Every row gives one point. Each copy is the shape, with its points in the same order, turned, moved and blurred by noise. Is it also mirrored, or only turned?
(in the rows, 128 means zero)

Shape:
[[130  79 128]
 [159 141 116]
 [146 143  90]
 [140 141 185]
 [144 121  89]
 [124 143 148]
 [143 121 212]
 [152 129 119]
 [101 131 105]]
Copy 1 (9 x 3):
[[168 118  98]
 [100 133 105]
 [104 154  99]
 [111  76 143]
 [132 148  91]
 [112 111 146]
 [130  45 137]
 [111 129  93]
 [138 159 138]]
Copy 1 is: mirrored
Copy 2:
[[162  77 122]
 [122 127 102]
 [138 147 106]
 [ 85  86 147]
 [158 134 102]
 [111 111 147]
 [ 78  53 151]
 [129 117 106]
 [160 136 150]]
Copy 2 is: mirrored
Copy 3:
[[122  85 133]
 [151 146 132]
 [143 151 108]
 [126 133 199]
 [140 132 102]
 [116 144 163]
 [123 108 221]
 [149 131 135]
 [ 99 137 119]]
Copy 3 is: only turned

Shape:
[[134 115 168 163 124 109]
 [143 161 164 120 155 112]
 [100  97  81 179 152 158]
 [101  98 127 177 155 147]
 [117 158 160 138 142 103]
 [150 104 164 163  88 151]
 [117 101 144 110 131 140]
 [142 141  97 132  86  80]
 [112 118  90 164  92 145]
 [166 139  92 140 113 105]]
Copy 1:
[[117 139 174 152 121 159]
 [114 159 151  94 139 157]
 [177 135 121 199 181 135]
 [144 131 146 190 173 153]
 [102 164 158 120 142 140]
 [128 138 137 179  87 184]
 [117 106 116 142 134 155]
 [152 158 133 130  84  89]
 [158 151 107 193 123 122]
 [178 158 130 125 104 120]]
Copy 1 is: only turned
Copy 2, 10 rows:
[[127 119 163 125  85 169]
 [135  95 180 121 148 145]
 [163 124  68 147  87 130]
 [152 106  96 145  86 165]
 [119 106 167 146 129 146]
 [145 164 151 101  84 186]
 [118 110 115  96 124 161]
 [105 155 159 113  97  88]
 [132 174 102 130  95 126]
 [145 142 154 105 101  90]]
Copy 2 is: only turned

Shape (13 x 8):
[[108  75 149  87 133 122 159  87]
 [ 94 161 130  98 113 107 153 127]
 [101  89 137 149  90  87 104 132]
 [115  96 151 129  84 128 147 166]
 [ 97 132 156 116  90 169 158  84]
 [164 160 101 121 154 158 173 107]
 [137 139 114  65  93 138 101 128]
 [ 90 119  89 130 125 118  87 146]
 [165 124 103 145 171 140 166 110]
 [ 97 131 156 139 140 172  92  93]
 [170 157 140 149 131 174  99 133]
 [109 122 102  77 144 145 111 138]
 [ 93 141 154 126 109 121 165 170]]
Copy 1, 13 rows:
[[155 100 165 115 104  49 155 117]
 [129 155  91 105 113  88 147 129]
 [115 136 139 171 137  62  95  93]
 [ 95 131 137 179 128  80 159 119]
 [ 91 141 156  85  87  93 160  99]
 [148 108 123  81 132 165 171 125]
 [125  99  89 132  62 108 129 119]
 [106 101  98 129 134  96  79 139]
 [158 102 144  96 163 145 156 124]
 [ 98 129 168  90  92 117  89 139]
 [103 117 145 124 105 182 116 132]
 [131  82 103 114  99 102 127 160]
 [104 169 117 140 135  94 167 147]]
Copy 1 is: only turned
Copy 2 (13 x 8):
[[ 74 167 160  79 158 137 140 149]
 [132 156 131 119 129  83 157 139]
 [ 85 121 145 100  62 119 119 150]
 [136 108 167  89  99 132 135 166]
 [130 147 143  69 137 139 179  98]
 [146 145 162 163 181 127 130  91]
 [156 163 120  86 128 109  84 123]
 [110 125  90 135  98 128 106 146]
 [107 127 173 170 170 143 120 105]
 [ 93  98 102  84 143 133 136  85]
 [145  82 141 121 144 121  94  71]
 [127 146 100 113 158 126  99 149]
 [145 106 152 110 120  93 165 164]]
Copy 2 is: mirrored
Copy 3, 13 rows:
[[133  90  63 151 111 107 127 131]
 [ 87 105 122 115 134 137  92 142]
 [118  95 108  69 139 145 156  87]
 [110 123  83  73 158 121 148 151]
 [ 98  91 117 147 132 144 152 186]
 [121 158 159 169 115  94 120 144]
 [151 110 152  92 101 120  91 171]
 [138 137 132  83 107 179 105 107]
 [135 154 136 178 124  91 137 105]
 [154  96 146 151 147 182 148 141]
 [159 135 186 136 174 132 143 144]
 [163 134 119 118 114 149  86 139]
 [ 90 137 101  92 179 139 110 154]]
Copy 3 is: mirrored
Copy 4 (13 x 8):
[[153 148 210 122 103 148  85 141]
 [119  95 154 111 112  99 107 138]
 [120 143 119 170  95 159  86 134]
 [120 109 144 146  87 175 136 151]
 [100 104 205 123 129 151 117  96]
 [148 141 169  79 158 107 173 121]
 [170  87 131  95 110 145 107  93]
 [136 122  95 127 152 151  84 147]
 [155 176 161 105 158 119 166 144]
 [140 113 172 164 185 151 102 104]
 [161 111 132 149 171 142 176  90]
 [175 101 140  96 149 148  97 144]
 [109  86 151 141 103 131 139 169]]
Copy 4 is: mirrored

Shape, 14 rows:
[[120 144 143 145 101 105 166 100 114]
 [118 133  81 130 119  99 146  94 124]
 [136  61 160 113 165 158 103 130 116]
 [126  91 151  74 177 202 124 110 120]
 [109 133 104 107 107 135 139 132  95]
 [ 78 128 133 101  96  86 150 126 129]
 [139  98 177  81 171 139 111  98 151]
 [ 97 157 123 115 131  87 148 106  90]
 [161 105 215 100 153 159 124 125 128]
 [127 130  78 102  96 103 147 134 117]
 [141 101 156  90 188 155 151 145 154]
 [127 155 117  82 106 152  86 118 122]
 [106 154 106 127 138 101 123 144 120]
 [ 89 136 125 139 108 140 132 126 144]]
Copy 1:
[[147 137 135 165  73 111 120 159 143]
 [114 129 117 128  66 134 141 130 150]
 [121 144 183 161 167 130 127  94  85]
 [161 171 163 149 164 127 168  78  72]
 [139 147 135 150  91 168 144 140 110]
 [145 148 155 121  56 143 100 148 111]
 [154 146 150 137 145  87 110  72  81]
 [132 122 132 154  44 125 133 148 103]
 [185 138 158 173 175  97  98 111  81]
 [137 115 121 127  78 179 127 130 134]
 [169 119 168 113 164 109 148 102  85]
 [142 165  81 143 116 162 120 114  84]
 [110 119 121 124  90 131 131 157  94]
 [133 172 133 123 107 135 129 167 115]]
Copy 1 is: only turned
Copy 2, 14 rows:
[[159 172 133 131 129  90 152 118 134]
 [130 142  96 101 130  75 160 124 159]
 [130  66 132 157 176 131  95  93 139]
 [142  58 111 156 206 162 146 112 121]
 [145 138  82 110 132 122 143  97 124]
 [185 160 102 111 123 122 136 106 177]
 [169  60 152 144 172 136 132 136 154]
 [172 160 113  79 150  98 141 120 137]
 [172  79 170 173 163 150 110 128 109]
 [144 138  64 110 105 100 139 120 144]
 [135  87 120 157 179 161 113 165 144]
 [154  85 108  97 109 141 169  98 116]
 [130 142 111  78 125 126 127 124 147]
 [128 150 125 124 126 142 159  98 159]]
Copy 2 is: mirrored
Copy 3:
[[119 107 126 173  88 112 135  87 139]
 [125  98 104 138  72 135  95 112 119]
 [117 118 130  78 157 172 174 106 122]
 [158 108 106 103 138 203 197 120 113]
 [104 112 117 162 103 153 130 147 114]
 [124 134 153 141  65 119 125 147 159]
 [167 129 143  74 113 156 192  96 112]
 [109 125 102 149  59 102 148 133 127]
 [145 115 161 110 154 135 224  88 115]
 [121  95 137 141  85 131  91 147  99]
 [185  82 126  89 151 145 189 121 135]
 [141 160 124 138 120 152 149 148  73]
 [122 129 101 128 111 105 114 139 127]
 [140 139 119 156 122 144 118 118 151]]
Copy 3 is: only turned

Shape, 17 rows:
[[127 160  82 109 142 150  96 170 134 154 126 123]
 [ 86 102 103 113 125 105  91 106 109 150 138 164]
 [ 89 113 151 144 112 104 149 120 123 101 107  92]
 [166 110  75 118 177 150 119 133  98 133 149 141]
 [138 158  85 129 191 123 127  97 126 130 164 154]
 [119 138  98 168 122 148 131 186 148 109 170 129]
 [122 145 157  98 122 129  96 108 145  97 139 130]
 [122 146 138 140 107 139 124 167 176 158 189 114]
 [156 119 127 106 133 155 142 106 144 156 112 154]
 [ 81 131 159 144 165  73 166 134 151 133 151 153]
 [151  98  71 125 169 104 138 127 160 142  99  99]
 [145 180 130 172 161 145  81 118 108 162 154 114]
 [112 130 141 118 174 137 104 115 166 110 150 179]
 [ 88 152 106 135 159  87 138 111 178 107 136 135]
 [165 103 101 110 177 132 166 154 133  96 149 153]
 [125 111 152 158 147 146 166 100  94 166 137 138]
 [170 132  69 161 112  70 106 145 122 177 111 118]]
Copy 1, 17 rows:
[[135 139 163 114 156 121 131  83 143 175 152 147]
 [104 164 128 104 111  90 163 120 133 103 152 163]
 [150 146  97 157 134 129 130 133 152  90  90 119]
 [ 79 114 139  86 156 131 161  64 115 150 116 154]
 [116 147 148  74 175 138 196 100 119 140 104 178]
 [126 151 172 100 127 186 125 103 158 147 112 114]
 [155 127 118 109 151 131 160 166 115 115 149 125]
 [136 163 143  90 131 154 157 140 175 177 130  87]
 [106 105 145 107 147  83 169 128 117 152  97 122]
 [128 209 139 131 165 135 194 142 145  92  96 109]
 [115 133 131  91 195  91 118  79 156 118  78 134]
 [174 114 129  91 130 143 209  70 155 156 132 142]
 [115 137 167  97 174 133 193 154 129 107 140 135]
 [157 184 150  99 183 135 155 144 151  98  95 156]
 [ 73 140 151 108 185 156 148  99  93 136  85 114]
 [100 130 114 145 110 116 211 109 149 133  79 127]
 [161 163 140  68 118  76 124  42 140 135  97 119]]
Copy 1 is: mirrored
Copy 2:
[[ 94 140 101 136 115  86 171 105 117 126 123 152]
 [111 144 128 132 172 102 122 150 128 152 182 121]
 [139 133 170 146 112 177 109 143 132 123 134 121]
 [113 117  56 108 150 116 122 121  89 146 119 152]
 [156 130  97 122 149  93 123 104  52 140 146 143]
 [141 183 111 117 120 110 144 143 119  87  88 152]
 [147 126 163 126 147 109 123  91 138 153 112 107]
 [168 169 116 108 119 107 186 119 148  91 118 113]
 [133  97 107  80 114 112 115  99 137 134 157 137]
 [187 167 169 102 127 148 149 147  92 148 168 145]
 [114  71 113 119 142 149 154 132  89 102 142 172]
 [167 158  75 177 131 108 136  66 120 131 142 148]
 [150 155 151  83 171 101 125  88 104 148 137 147]
 [157 135 181 126 142 114 140 125  71 111 147 144]
 [139 115 100  65 134 131 125 142  79 148  94 161]
 [161 148  85 108 107 161  95 117 124 140 180 127]
 [145  89  84 176 128 102 161 167 139 110 155 184]]
Copy 2 is: only turned
